Each row of a before or after table is a point. One or more steps were done to the points. Then noise was added and the rows were shuffled. The steps act on how far a point lies along the listed directions, d1 being the first. Name the steps. A step turns or swaps two directions, mirrors them in a line or flattens them onto one, adds a multiple of one to another, or multiplies one. Angles are multiples of 10 degrees, from the lower direction toward the higher: turns from -170 to 170, lines from 10 to 170 but not 90. Use the fewest steps. Two steps may share a direction if one is a turn and the other turns, adds or multiplies; they go together, in the order done. Otherwise the lowest direction goes first.

Directions:
(1): [24 41  9]
(2): [ 24  -4 -42]
(3): [-35  25 -22]
Before (9 x 3):
[[  8  41  15]
 [-23 -14  15]
 [ -2 -62  17]
 [  7 -25 -25]
 [ 50  39 -15]
 [ 25 -37  10]
 [ 16 -43 -16]
 [-31 -63 -51]
 [ 15   4  38]]
After (9 x 3):
[[ -5  20  16]
 [ 29 -29 -20]
 [-24  -2  23]
 [ 12 -37  28]
 [ -5 -24 -53]
 [ 39  14 -29]
 [ 31 -29  12]
 [ 16 -14 -29]
 [  7  -5  41]]
Steps: multiply d1 by 0.4; multiply d2 by 1.3

Directions:
(1): [-61  16 -14 -17  -6  17]
(2): [  0 -29 -11 -52  15 -28]
(3): [-11   0 -15  17 -41 -49]
(4): [-17 -13  64  -6 -13  -8]
(5): [ 11 -31 -10 -13 -47  35]
Before (13 x 6):
[[ 28  -4   4   8  40 -19]
 [-46   0   5   3 -30 -67]
 [  0 -21 -14 -13 -23  23]
 [ 30   4  -3  27  20 -22]
 [  9 -27 -13  -9  -5   7]
 [  1  -9 -16  19 -31   5]
 [-73  18   8  -7  15 -33]
 [-28  15  59  -4  -5 -60]
 [ 26   4  -9  19  15 -42]
 [-62  15  39  15 -47 -54]
 [ 15   5 -16  49 -32  14]
 [ 21  -9  -7  24 -33   8]
 [ 16  -9 -23   7 -29  30]]
After (13 x 6):
[[ 15 -29  76 -10 -54 -36]
 [-22  -3 -16  -9  13  -4]
 [ -4 -25  47  10 -44 -74]
 [-27  13  -2  21  -4 -15]
 [ -5 -13  86  31 -48 -75]
 [-27  35 -23  12  12   3]
 [-36  17  -2  15 -14   1]
 [-24  15  -9  -3  24 -13]
 [-25  24 -11  41 -22  12]
 [ 47 -24  43  18   2 -53]
 [ 14 -30 -21 -17 -16  28]
 [  4 -23 -14  -4 -46   7]
 [  1 -18 -18   3 -34  25]]
Steps: turn d1 and d5 by -130 degrees; add 0.5 times d3 to d4

Directions:
(1): [-58   4 -11 -15 -16  30   4  -8  57 -19 -10]
(2): [  5 -52  16   9 -47 -26 -21  -5   6  -4 -47]
(3): [  6 -50 -33 -28   6  22  13  -9 -30 -48  17]
(4): [-33 -28   8 -34   3   2  18 -26 -21  65   5]
(5): [ 15 -14  55 -22  40 -19   2 -34  32 -22  12]
(6): [ 17  30 -28 -23 -43 -37   9 -49   6  -5  19]
Before (8 x 11):
[[ -4 -37  -6  21 -56   1 -23  -1 -29   7 -38]
 [-20  22  -3  -4 -12  -6  19   4 -26  88  11]
 [-14 -37  18 -29  44  41   1  -8 -17   5  41]
 [ 37  -3  22 -20  28 -44   5 -12   5   5  21]
 [ 33   9 -40   4  -3  10  20 -20 -61 -20  20]
 [-39  14   3   0 -67  -2   7  12  32  50 -36]
 [ -8 -27  19 -26 -60 -50  -3 -80   9  47 -22]
 [-12  16  30 -16  26 -32   7 -23  16  47  17]]
After (8 x 11):
[[-36   1  32 -10  50  27  13 -15  -7  58  14]
 [ 35 -23  33 -11  29 -39  -2   0   4   6   3]
 [ 30 -40 -18  20 -16   8   3  -3 -61 -21 -20]
 [-19  -7   7   4 -30 -14   7   5 -25  86 -15]
 [-12 -13  42  -7  11 -39  -5 -17  18  46  -8]
 [-12  40 -29   9  15  42   8  10 -39  13  31]
 [ -2 -50  11 -39 -10   5  -6 -42 -10   0  25]
 [-49  47  -2  -1 -19  29  21  29  25  55  -3]]
Steps: turn d2 and d6 by -160 degrees; multiply d6 by 0.4

Directions:
(1): [ 35 -10 -46   0 -38  20  10 -12 -21   0  -1 -37 -44  43]
(2): [ -3  -9  25  11  -7  -2  66   3 -23 -19 -57 -27  -3 -31]
(3): [ 38  13  66 -34   9   7   3  21 -13   7  36 -12 -41  -5]
(4): [ 31  22  -8 -14  24 -19 -53 -44 -13  -7 -44 -12 -18 -34]
(5): [ -3 -34  33   9  30 -16  -8 -21  37  21 -15 -51  12  47]
(6): [-32  12  20   7   2  26 -42  23 -61 -29  -9 -24  23  29]
Before (8 x 14):
[[ 35  26  42 -53  25 -19 -39   2  12  15  49  35 -42 -53]
 [-52  -6   5  28 -43  14  28  39 -24 -19  11  10  12  17]
 [ -4   2 -14   4   4 -12 -12  -6  37  37  20  13 -14  -4]
 [ 15  -2  28  -3   8 -13  12 -14  15  26 -25  -4   8  -7]
 [  9 -16   2 -11  -8   6  35  -5  21  10   8 -16 -10  24]
 [ -1  42  37 -24  13  14 -74  37 -56 -27  30  14  -1 -10]
 [-13  26 -19  11 -27   5   5   1 -60 -25 -35 -18 -19  -8]
 [ -9  -7  -5  10 -17  32  18  19 -24   4   2 -11   1  34]]
After (8 x 14):
[[-22  19 -40  13 -56  14  -4  17 -32 -17  20  33 -18   4]
 [ -1 -13  41   7 -23  24  33  40 -48 -28 -12 -65 -17  48]
 [ 17   9 -43  -1 -24  21  13  -2 -14   9  -1  13 -23  -3]
 [ -2   8   9   6   8 -11 -14 -16   0  13 -35   4  25 -11]
 [-31 -27  94  -2  25  -8  57  23  -6  -9 -25 -33   8 -19]
 [-18 -13 -49  26 -31  -2  20  -8  13  14  12 -23  -9  51]
 [ -3  15  33 -10  19 -11  -9  12   9  25  10   5 -16 -31]
 [ 12  15 -17 -13  -3  -7  12 -17   7  -5 -15  23  -4 -37]]
Steps: turn d1 and d6 by -60 degrees; turn d2 and d3 by -90 degrees; swap d4 and d5

Directions:
(1): [ 50 -13 -70  30 -29  -3  -8  25  17  21  26  10  10   2  16  14 -53  13
 -27   5]
(2): [ 26 -27 -13  17  65  27  -7   6 -10 -12 -38   3  62 -26  20  11  30 -14
 -31  -9]
(3): [ -2 -49  19  20 -31   7 -48  -6  52  22 -30 -16   1   8  21   7  20  30
  34 -44]
Before (13 x 20):
[[-48  57  19 -28  14  -8  56 -14 -84 -35  16 -10 -35  21 -18 -40  -1 -39
   -3  33]
 [  9 -53  -4  20  -9  22 -22  15  38  25  -9 -11  26  22   4  11   7  19
   27 -37]
 [-42  61  44 -31  -1 -15  38 -12 -46 -21  -2 -12 -51 -15 -27 -44  20  -1
   24  17]
 [ 31 -18 -26  23 -34  -6 -14   6  25  35  -7 -17 -19  13  18   9  -7  41
    2 -18]
 [ 48 -68 -26  41 -10  12 -37  31  48  25 -18   3  33  -8  52  19  -3  20
  -13 -44]
 [ 39 -54 -45  48   7  15 -35   2  20  -8 -48   0  60 -27  30  24  -1  17
  -32 -28]
 [ 35 -14 -53  24  47  15 -16  27  -3 -19 -13   9  46 -14  32  26  -8  -7
  -51 -12]
 [ 34 -43 -43  38 -58   3 -52  25  81  34  18 -12 -12  38  29  14 -43  39
   12 -29]
 [-17 -28  29   7 -49  -8 -42  -3  42   6  -9  -1 -41  32   1 -17   2  46
   58 -31]
 [ 57 -16 -58  31  14  20 -10  42  -1  11  -8   9  52 -23  41   7 -22 -17
  -56  16]
 [-34 -13  55  -7 -65 -32 -47 -25  38  16   6 -18 -71  34 -14   5   3  34
   63 -41]
 [  1 -42 -16  -4 -22  10 -13   9  34   8  -2   1  11 -15   9  10  12  17
   26 -15]
 [-43 -13  32 -22 -20   9 -23 -16  33  24 -29   6 -18  -3  16  -3   0   8
   39 -12]]
After (13 x 20):
[[-14  40 -14  -7  39   4  52  -1 -85 -35  10  -2   1   3  -4 -30  -6 -42
  -33  33]
 [ -8 -40   8   7 -30  11 -20  12  37  28   3 -16   1  30  -8   7  -4  24
   40 -36]
 [ 15 -28 -28  20  36  18 -33  17  12 -13 -31   0  42  -8  37  25  15   3
  -26 -30]
 [-31  22  32 -17 -68 -44 -20 -23  14  11  40  -5 -85  37 -29   3 -33  25
   50 -14]
 [  0 -11  -7  14 -65  -6 -31  13  59  22  27 -14 -41  45   6  -6 -29  30
   32 -18]
 [ 31 -29 -20  23  15  23 -21  28  10  10 -29   0  49 -24  39   8  12 -12
  -32   0]
 [-21   0  21  -5 -62 -17 -20  -3  28   5  23   6 -59  38 -10 -25 -15  43
   53 -11]
 [ 10  -4  -6  10 -34 -10  -3   1  17  30  -4 -16 -35  20   8   4   0  39
   14  -6]
 [-38  -2  14 -27 -37   5 -11 -11  32  25  -8   9 -30   3  12  -5 -21   8
   37   1]
 [-13  54   2 -13  14  -8  44   3 -56 -21   3  -3 -27 -24 -16 -37   2  -7
   -2  23]
 [ 12 -56  -8  39 -16   6 -43 -17  29   0 -46  -7  32 -16  26  23  13  27
    1 -42]
 [ -9 -31  -9 -12 -32   1  -6  10  30   8   5   3  -9  -9   2   5   6  19
   38 -15]
 [ 17 -59  14  27 -36   3 -39  20  56  26 -15  -3   2   6  35   9   5  27
   17 -50]]
Steps: multiply d1 by 0.4; turn d2 and d3 by 30 degrees

Directions:
(1): [-10 -16 -14 -34  10  39 -40  39  30  -5 -30  39  21  -3 -32  27  32 -28
 -10  18 -46  18 -43  -2  -5 -22 -52  -5  36 -13 -45  11]
(2): [  2 -16  16 -32  37   6 -25 -17   7 -57  -5  -8  30  -7 -24  -1 -14   4
  43 -70  12 -62  29 -45   4 -20   1   6  29  24 -14 -30]
(3): [-16  -3   0 -20 -26  38  26  -1 -16  26   4 -79   3 -33 -32  39 -20  -5
 -54 -43 -20   6  16  10  15  -1 -15 -66   7   7   5  -8]
(4): [-48  42   1 -55 -43  30  31  10 -18  13  19  36  47 -28 -30 -14  27  16
   6 -12   9  -1 -24 -39 -28  21  29  29 -13  -8  41   6]
Before (9 x 32):
[[ 17  -3   4  33  22 -22 -15  -1  30 -23   0  48 -10  47  26 -42   4  -3
   46  34  26 -12  -2   1  -9  18  13  49  13  -4 -21  -4]
 [ 16  34 -23  74 -46 -52  25  -3 -35  47  19  30 -44  11  68 -18  -6  28
   -8  95  20  50  -9  50 -11  49  29  47 -46 -18  56  15]
 [-10  -7  -5 -49 -11  43 -11   3  11   8 -11 -18  -3 -19 -31  27  -5  -9
  -27  -5 -25  15 -12  10   4  -4 -28 -39  32  -3  -7  10]
 [-15  27   4  -7  -4   5  19  15  -8  19 -10  11   3 -12 -20  11  24  -3
  -25  20 -18  34 -26  -6   0  34  -1 -30   1  -4   7   2]
 [ -7  44   7  -1 -42   3  49   1 -29  22  29 -13   0 -26 -17   3  -9   6
  -26 -24  13  11  16 -15 -12  19  39 -15 -31  -4  47  14]
 [ -2  -9 -16 -17   6  46 -34  38  19  -4 -29  37  15   8 -15  33  33 -26
  -25  54 -53  44 -47  10  -2 -13 -69 -11  24 -42 -46  19]
 [ 37 -13  -9  80  32 -65 -23  10  39   8 -18  22 -58  32  72 -25   6   2
   29  78  11   9 -15  45   8  10 -22  27 -22 -22 -15  13]
 [  1  25  -6  43 -23 -34  34  13  -4  31   0   5 -14  28  35  -7   0   8
   -3  37  -1  40  10  28   2  22  11  -3 -26 -30  24   4]
 [ -1   3 -14  20 -13  -3  -5  13   6  45   1  -1 -15   6  -1  15   8 -25
  -36  47 -13  43 -40  47 -16  14 -27 -26 -19 -24   3   7]]
After (9 x 32):
[[ 13   2   8 -16  22 -18 -22 -29  10 -35   3  28 -10   7  11 -29 -11  13
   50   0  33 -24   8 -16  -3   1  24  32  16   9  15   4]
 [ 19  13  11  33  29 -42  13 -19  -7 -13  -7   0 -19   7  13 -12  -3   5
   11   8  14   4  12  -5   8  32  24 -15  -9  10   8 -13]
 [-48  39   0 -19 -62  26  67   5 -15  58  15 -75   7 -57 -13  13  -2  23
  -44 -30   6   0  -1   7  -1  38   5 -44 -30 -11  56   0]
 [  8  26 -25  59 -65 -13  47  -5 -53  71  22 -57 -43 -19  41  26 -32  20
  -63  54   0  51  10  67   7  43   8 -28 -35 -11  54   4]
 [ 42   5  -6  56   9 -36 -14  15  13   3  -8  35 -39  25  25   2   4 -16
   -6  50  -8  35  -3  21  -5  -4   3   8 -15 -14 -14  29]
 [ -4  23  13  25 -10 -38  17 -31 -18  17  26 -18  -3   3  15 -24 -26   7
    8  -3  41  -9   5  13 -23  34  35   3 -39  -2  47 -17]
 [-18   4   2 -13 -31  48  27   3   5  23   6 -69   6 -12 -33  21 -20 -16
  -46 -32 -13   1   8  13   8  22  -9 -55  20  -1  -8 -15]
 [ -9  32  -5  33 -34 -25  45   5  -9  36   5 -22  -8  17  29   1 -10  11
  -16  21  -3  37  18  26  -1  26  14 -22 -25 -25  32   2]
 [  9   8  31   1  18 -14  15 -46 -36 -52  24 -43  17  -1   8 -15 -34  32
   40 -57  46 -49  62 -41   4  14  33   4 -14   5  34 -30]]
Steps: mirror d1 and d2 in the line at 60 degrees; turn d3 and d4 by 170 degrees
